Rows are points. Each copy is the shape, with its points in the same order, stretched, turned, moved and blurred by noise. Is it also mirrored, or only turned?

Shape:
[-0.03 0.24]
[0.12 0.21]
[-0.39 0.14]
[0.30 0.19]
[-0.07 -0.47]
Copy 1 (5 x 2):
[-0.17 0.25]
[-0.27 0.15]
[0.19 0.35]
[-0.43 0.07]
[0.21 -0.28]
Copy 1 is: mirrored
Copy 2, 5 rows:
[-0.12 0.26]
[-0.22 0.11]
[0.25 0.49]
[-0.33 -0.06]
[0.48 -0.33]
Copy 2 is: mirrored
Copy 3 (5 x 2):
[-0.12 -0.30]
[0.00 -0.24]
[-0.43 -0.21]
[0.17 -0.20]
[-0.12 0.42]
Copy 3 is: mirrored
Copy 4:
[-0.25 0.23]
[-0.35 0.03]
[0.04 0.62]
[-0.41 -0.17]
[0.46 -0.06]
Copy 4 is: mirrored

Shape:
[0.26 0.42 -0.39 0.02]
[0.25 0.45 -0.18 0.04]
[0.33 0.11 -0.82 -0.16]
[-0.31 -0.38 -0.17 0.45]
[-0.26 -0.23 0.20 0.04]
[-0.45 -0.26 0.06 0.21]
[0.38 0.04 -0.11 0.09]
Copy 1:
[-0.06 0.01 -0.38 0.36]
[-0.06 0.01 -0.14 0.44]
[0.14 0.02 -0.68 -0.08]
[-0.52 0.18 0.17 -0.23]
[-0.19 -0.05 0.37 -0.09]
[-0.43 -0.05 0.36 -0.08]
[0.19 0.24 -0.10 0.12]
Copy 1 is: mirrored
Copy 2:
[0.18 0.30 0.15 -0.37]
[0.08 0.27 0.27 -0.28]
[0.47 0.13 -0.16 -0.53]
[-0.23 -0.10 -0.60 0.07]
[-0.06 -0.26 -0.17 0.30]
[-0.12 -0.10 -0.42 0.36]
[-0.02 -0.11 0.13 -0.37]
Copy 2 is: mirrored
Copy 3, 7 rows:
[-0.15 0.47 -0.01 -0.15]
[-0.15 0.40 0.10 -0.03]
[-0.31 0.29 -0.46 -0.27]
[0.43 -0.31 -0.33 0.06]
[-0.03 -0.45 -0.01 0.03]
[0.16 -0.48 -0.07 -0.03]
[-0.11 0.19 -0.08 0.21]
Copy 3 is: mirrored

Shape:
[-0.05 -0.38 0.05 0.44 0.13 0.14]
[0.66 0.19 -0.62 0.11 0.01 0.06]
[-0.09 -0.19 -0.02 -0.03 -0.21 -0.09]
[-0.04 0.33 0.20 -0.45 0.15 -0.23]
[0.05 0.03 0.13 0.05 0.07 -0.56]
[0.74 0.02 0.14 0.36 -0.06 0.22]
[0.02 0.17 0.12 -0.15 0.09 0.10]
[0.12 0.47 0.05 0.01 0.16 -0.04]
[-0.05 0.35 0.12 -0.19 -0.38 0.15]
Copy 1:
[0.07 -0.25 -0.42 0.23 0.01 -0.03]
[-0.21 -0.26 0.00 -0.28 -0.94 -0.12]
[-0.08 0.25 -0.16 -0.16 0.05 0.01]
[0.08 0.53 0.44 -0.03 0.23 -0.34]
[-0.13 0.62 -0.07 0.06 -0.10 -0.48]
[0.52 0.05 -0.29 0.03 -0.82 0.11]
[0.15 0.17 0.21 0.07 0.13 -0.05]
[0.13 0.19 0.33 0.23 -0.13 -0.14]
[0.18 0.44 0.31 0.04 0.05 0.37]
Copy 1 is: mirrored
Copy 2 (9 x 6):
[-0.55 0.31 -0.14 0.47 -0.04 -0.01]
[0.41 0.46 -0.30 0.23 0.29 -0.18]
[-0.31 0.09 0.09 -0.14 -0.09 -0.22]
[0.00 -0.40 0.24 -0.37 0.31 0.09]
[-0.18 0.01 0.57 0.05 0.14 -0.20]
[0.18 0.53 0.03 0.46 -0.35 0.48]
[-0.11 -0.09 -0.07 -0.07 0.19 0.26]
[0.09 0.14 0.03 -0.02 0.41 0.31]
[-0.09 0.05 -0.04 -0.48 0.15 0.30]
Copy 2 is: only turned
Copy 3:
[0.11 -0.17 -0.22 0.24 0.12 0.61]
[0.43 0.55 0.30 -0.19 0.72 0.24]
[0.22 0.01 -0.32 -0.01 -0.02 0.07]
[-0.23 -0.21 0.22 -0.34 0.10 -0.39]
[0.35 -0.44 0.15 0.09 0.35 -0.26]
[0.33 0.13 0.61 -0.08 0.07 0.66]
[-0.22 0.05 0.13 -0.18 -0.02 0.02]
[-0.17 0.11 0.46 0.07 0.19 -0.13]
[-0.11 0.37 0.03 -0.07 -0.38 -0.18]
Copy 3 is: only turned

Shape (14 x 9):
[0.29 0.09 0.23 -0.12 0.31 -0.26 -0.14 -0.11 -0.05]
[0.06 -0.28 0.61 -0.11 -0.24 -0.49 0.07 -0.14 -0.05]
[-0.24 -0.22 0.36 -0.35 -0.06 0.21 -0.04 0.21 -0.25]
[-0.18 0.31 0.18 0.35 -0.10 0.28 -0.12 -0.04 0.61]
[-0.22 0.13 0.26 -0.23 -0.47 -0.05 -0.21 -0.04 -0.20]
[0.45 -0.03 0.32 -0.05 -0.22 -0.26 0.06 -0.12 -0.23]
[0.05 -0.19 0.36 -0.34 -0.37 -0.52 -0.13 0.35 0.17]
[0.23 -0.08 -0.33 0.00 0.15 0.27 -0.02 -0.27 0.15]
[0.25 0.24 -0.12 -0.20 0.18 -0.23 0.19 -0.51 -0.01]
[0.23 -0.26 0.34 -0.20 -0.19 -0.23 0.24 -0.10 -0.14]
[0.03 0.27 -0.45 0.29 0.10 0.22 0.16 -0.03 0.46]
[0.42 0.23 -0.17 -0.08 0.04 0.40 -0.09 -0.26 0.48]
[0.47 0.47 -0.34 0.27 0.21 0.27 0.17 -0.07 0.19]
[-0.09 0.09 0.64 -0.42 -0.30 -0.21 0.25 0.11 0.12]
Copy 1 (14 x 9):
[0.26 -0.14 0.11 -0.10 0.03 -0.11 0.63 0.16 -0.34]
[0.12 0.12 0.26 0.54 -0.58 -0.15 0.53 0.28 -0.39]
[-0.27 0.03 0.19 -0.10 -0.56 0.18 0.06 0.01 -0.59]
[-0.20 0.09 0.14 0.19 0.60 -0.23 0.21 -0.46 0.21]
[-0.04 0.47 0.20 -0.03 -0.49 -0.07 0.24 -0.05 -0.31]
[0.27 0.06 0.33 0.05 -0.54 -0.10 0.42 0.32 -0.03]
[-0.39 0.26 -0.18 0.03 -0.51 -0.06 0.56 0.25 -0.18]
[0.20 -0.19 -0.14 -0.25 0.15 -0.21 -0.17 -0.07 0.04]
[0.70 -0.09 -0.02 -0.02 -0.16 -0.13 0.42 -0.31 0.08]
[0.11 -0.07 0.05 0.16 -0.67 0.02 0.27 0.13 -0.22]
[0.01 -0.16 -0.23 -0.21 0.58 0.05 0.00 -0.35 0.65]
[0.06 -0.25 -0.08 -0.36 0.37 -0.50 0.13 -0.28 0.30]
[0.30 -0.29 0.11 -0.50 0.42 0.04 0.28 -0.15 0.72]
[-0.08 0.07 0.37 0.33 -0.66 0.11 0.58 -0.25 -0.13]
Copy 1 is: only turned
Copy 2:
[0.19 -0.56 0.19 -0.19 0.16 0.08 0.07 0.11 0.11]
[0.18 -0.41 0.17 -0.35 -0.17 0.09 0.39 -0.12 0.60]
[-0.41 -0.36 0.04 0.10 -0.13 0.36 0.26 -0.12 0.10]
[0.00 0.36 0.16 -0.02 0.55 -0.42 0.16 -0.44 0.02]
[0.09 -0.30 -0.25 0.17 0.19 0.17 0.12 -0.49 0.35]
[0.33 -0.16 0.18 -0.18 -0.05 0.38 0.03 -0.06 0.40]
[-0.18 -0.21 -0.21 -0.45 0.34 0.09 0.25 -0.18 0.74]
[-0.13 0.11 0.13 -0.07 -0.18 -0.20 -0.41 -0.15 -0.16]
[0.43 -0.26 -0.09 -0.19 -0.09 -0.04 -0.10 0.03 -0.19]
[0.08 -0.13 0.12 -0.29 -0.30 0.31 0.16 0.00 0.30]
[-0.05 0.58 -0.05 -0.07 0.31 -0.46 -0.26 0.05 -0.13]
[-0.04 0.31 0.16 -0.19 0.27 -0.06 -0.35 -0.53 -0.39]
[0.24 0.47 0.14 0.00 0.40 0.00 -0.35 0.15 -0.29]
[0.01 -0.10 -0.14 -0.31 0.23 0.37 0.57 -0.18 0.15]
Copy 2 is: mirrored
Copy 3 (14 x 9):
[0.31 -0.15 0.35 0.05 -0.38 0.00 0.02 -0.05 0.26]
[0.03 -0.21 0.34 0.31 0.05 -0.49 0.05 -0.50 0.09]
[-0.05 -0.03 0.44 -0.15 0.23 -0.23 -0.07 0.04 -0.32]
[0.30 0.42 0.06 0.05 -0.38 0.31 -0.49 -0.58 0.17]
[0.37 0.11 -0.10 -0.14 0.10 -0.35 -0.21 -0.09 -0.18]
[0.19 -0.30 0.06 0.29 0.01 -0.14 0.16 -0.17 0.02]
[-0.08 -0.13 0.18 -0.04 0.45 -0.41 -0.33 0.04 0.40]
[-0.08 -0.07 -0.20 -0.19 -0.52 0.38 0.22 -0.12 0.20]
[0.39 -0.07 -0.17 -0.19 -0.52 0.14 0.50 -0.40 0.28]
[-0.08 -0.27 0.21 0.18 0.10 -0.25 0.32 -0.35 0.03]
[0.04 0.35 -0.17 -0.13 -0.46 0.57 0.14 -0.33 0.39]
[0.28 -0.08 -0.25 -0.31 -0.52 0.52 -0.10 -0.34 0.25]
[0.33 0.13 -0.20 0.16 -0.45 0.76 0.23 -0.15 0.24]
[0.23 -0.11 0.32 0.02 0.49 -0.32 -0.07 -0.56 0.03]
Copy 3 is: mirrored
Copy 4 (14 x 9):
[0.07 -0.45 -0.05 0.14 0.00 -0.11 -0.10 0.37 -0.12]
[-0.10 -0.41 -0.07 -0.45 0.53 -0.36 0.21 0.16 -0.18]
[-0.55 -0.41 0.17 -0.35 -0.02 0.21 0.07 0.09 0.13]
[0.22 0.37 0.45 -0.02 0.21 -0.04 -0.41 0.27 0.11]
[-0.34 -0.13 -0.09 -0.62 -0.08 -0.10 -0.12 0.26 -0.03]
[0.08 -0.31 -0.15 -0.35 -0.11 -0.32 0.37 0.04 -0.20]
[0.12 -0.26 -0.12 -0.65 0.53 0.19 0.13 0.53 -0.18]
[0.07 0.01 -0.14 0.23 -0.18 0.11 0.11 -0.15 0.41]
[-0.12 -0.05 -0.50 0.23 -0.10 -0.38 0.17 0.22 0.14]
[-0.18 -0.27 -0.17 -0.34 0.16 -0.21 0.51 -0.03 0.03]
[0.19 0.53 0.00 0.30 0.04 0.21 -0.01 0.05 0.09]
[0.34 0.18 -0.06 0.22 -0.30 0.11 0.06 0.29 0.50]
[0.27 0.29 -0.03 0.35 -0.43 0.12 0.09 0.10 -0.02]
[-0.33 -0.13 0.00 -0.48 0.36 -0.16 0.35 0.74 -0.01]
Copy 4 is: mirrored

Shape:
[0.18 0.15 -0.32 -0.21 -0.26 0.03 0.22 -0.28 -0.04 0.40 0.22]
[-0.05 -0.19 -0.20 0.19 0.19 -0.19 -0.27 -0.11 0.23 0.04 -0.40]
[0.17 0.38 -0.18 0.37 -0.44 0.09 -0.33 -0.50 0.32 -0.48 0.17]
[0.44 -0.05 -0.12 -0.03 0.03 0.21 -0.42 -0.61 0.06 0.34 0.19]
[0.38 -0.12 -0.32 0.25 -0.22 -0.34 0.08 -0.09 0.24 0.12 -0.16]
[-0.25 0.37 0.18 0.23 -0.42 -0.06 0.00 -0.05 -0.17 0.11 0.26]
[0.12 0.44 0.00 0.17 0.22 -0.35 0.31 -0.14 0.15 0.25 0.12]
[-0.10 0.12 0.24 0.12 0.10 0.40 0.24 -0.04 0.40 -0.11 -0.30]
[-0.06 0.46 0.02 0.19 0.29 0.13 -0.45 -0.15 -0.46 -0.43 -0.13]
[-0.20 -0.41 0.14 -0.39 -0.10 0.27 0.36 -0.55 0.00 0.10 -0.20]
[0.22 0.30 0.38 -0.10 -0.11 -0.04 -0.26 -0.12 0.10 -0.38 -0.37]
[-0.28 -0.32 0.38 -0.25 0.18 -0.07 0.00 -0.47 0.28 -0.36 -0.46]
[0.31 -0.21 0.40 -0.32 0.07 0.07 0.13 -0.23 -0.45 -0.23 0.26]
[0.33 0.18 -0.20 0.46 -0.14 0.24 -0.17 -0.05 -0.31 -0.23 -0.21]
[0.47 -0.26 -0.43 -0.32 0.32 -0.41 -0.24 -0.28 0.16 -0.11 -0.12]
[-0.02 -0.30 -0.16 0.06 0.11 0.22 -0.47 0.14 -0.17 0.25 -0.26]
[-0.01 0.12 0.34 0.07 -0.31 0.17 -0.10 -0.40 0.10 0.42 -0.08]
Copy 1:
[-0.20 0.36 -0.08 -0.21 0.26 -0.12 -0.44 -0.14 -0.17 -0.06 0.32]
[-0.16 -0.17 0.18 0.09 0.40 -0.23 -0.01 0.36 0.26 -0.20 -0.09]
[-0.71 0.06 0.19 0.18 0.13 0.37 -0.27 -0.24 0.76 -0.42 0.19]
[-0.05 0.45 0.03 -0.02 0.38 -0.01 -0.47 0.05 0.31 -0.01 -0.20]
[-0.42 0.22 -0.12 0.26 0.27 -0.26 -0.07 -0.10 0.03 -0.15 0.24]
[-0.19 -0.16 -0.30 -0.08 0.14 0.34 -0.24 -0.71 -0.04 -0.37 0.29]
[0.24 0.14 0.05 0.28 0.31 0.07 -0.23 -0.20 0.22 -0.43 0.39]
[-0.01 -0.14 0.21 0.14 0.21 0.42 0.11 0.54 0.56 0.26 0.64]
[-0.11 -0.41 0.45 0.28 0.20 0.25 -0.31 -0.22 0.51 -0.07 -0.13]
[-0.09 -0.02 -0.29 -0.39 0.00 -0.09 -0.20 0.55 0.36 0.47 0.58]
[-0.11 0.11 0.25 0.13 0.18 0.07 0.19 -0.28 0.66 0.15 0.10]
[0.08 -0.22 0.01 -0.19 -0.07 -0.12 0.07 0.61 0.89 0.18 0.27]
[0.19 0.10 -0.27 0.12 -0.23 -0.08 -0.47 -0.24 0.32 0.45 -0.20]
[-0.51 -0.22 0.16 0.52 0.24 0.17 -0.25 -0.21 0.29 0.11 0.20]
[-0.20 0.40 0.39 0.09 0.08 -0.75 -0.29 0.25 0.30 -0.08 -0.41]
[-0.25 -0.17 0.11 -0.10 0.35 -0.09 -0.15 0.19 -0.16 0.13 -0.32]
[0.00 0.07 -0.32 -0.23 0.45 0.26 -0.17 -0.19 0.36 -0.05 0.36]
Copy 1 is: mirrored
Copy 2, 17 rows:
[-0.13 -0.08 0.09 -0.05 0.06 -0.10 -0.15 -0.22 -0.43 -0.20 -0.58]
[0.24 0.05 0.17 -0.07 -0.05 -0.26 -0.15 -0.08 -0.14 0.42 0.18]
[-0.05 0.39 -0.30 0.21 -0.03 0.20 -0.47 -0.23 0.21 0.48 0.00]
[0.21 0.48 -0.21 0.13 0.27 -0.43 -0.30 -0.15 -0.25 -0.32 -0.24]
[-0.09 -0.20 0.17 0.18 0.00 -0.20 0.01 -0.59 -0.33 0.23 -0.28]
[-0.27 -0.17 0.27 0.15 -0.06 0.06 -0.29 -0.08 0.35 -0.02 -0.27]
[-0.07 -0.24 0.46 0.24 -0.08 -0.02 -0.38 -0.42 -0.25 -0.24 -0.15]
[-0.42 0.73 0.27 -0.04 0.19 0.16 0.00 0.14 -0.09 0.41 0.33]
[0.42 -0.03 -0.07 0.39 0.09 0.28 -0.32 0.06 0.47 0.06 0.41]
[0.15 0.67 0.06 -0.58 -0.08 -0.03 0.34 -0.13 -0.27 0.06 -0.09]
[0.08 0.12 -0.23 0.10 0.46 0.19 -0.11 -0.53 0.31 0.22 0.49]
[0.36 0.62 -0.05 -0.58 -0.17 -0.06 0.09 -0.29 0.06 0.40 0.62]
[0.23 0.28 -0.25 0.13 0.05 -0.12 0.34 -0.55 0.08 -0.72 0.11]
[-0.03 0.08 0.05 0.64 0.25 0.23 0.10 -0.18 0.21 0.23 -0.05]
[0.57 -0.13 -0.35 -0.10 -0.07 -0.39 -0.13 -0.57 -0.49 -0.11 0.10]
[0.12 0.07 0.14 0.07 0.15 -0.39 0.01 0.29 -0.08 0.11 0.01]
[-0.15 0.34 0.22 -0.03 0.34 -0.13 -0.18 -0.15 0.07 0.05 -0.23]
Copy 2 is: only turned
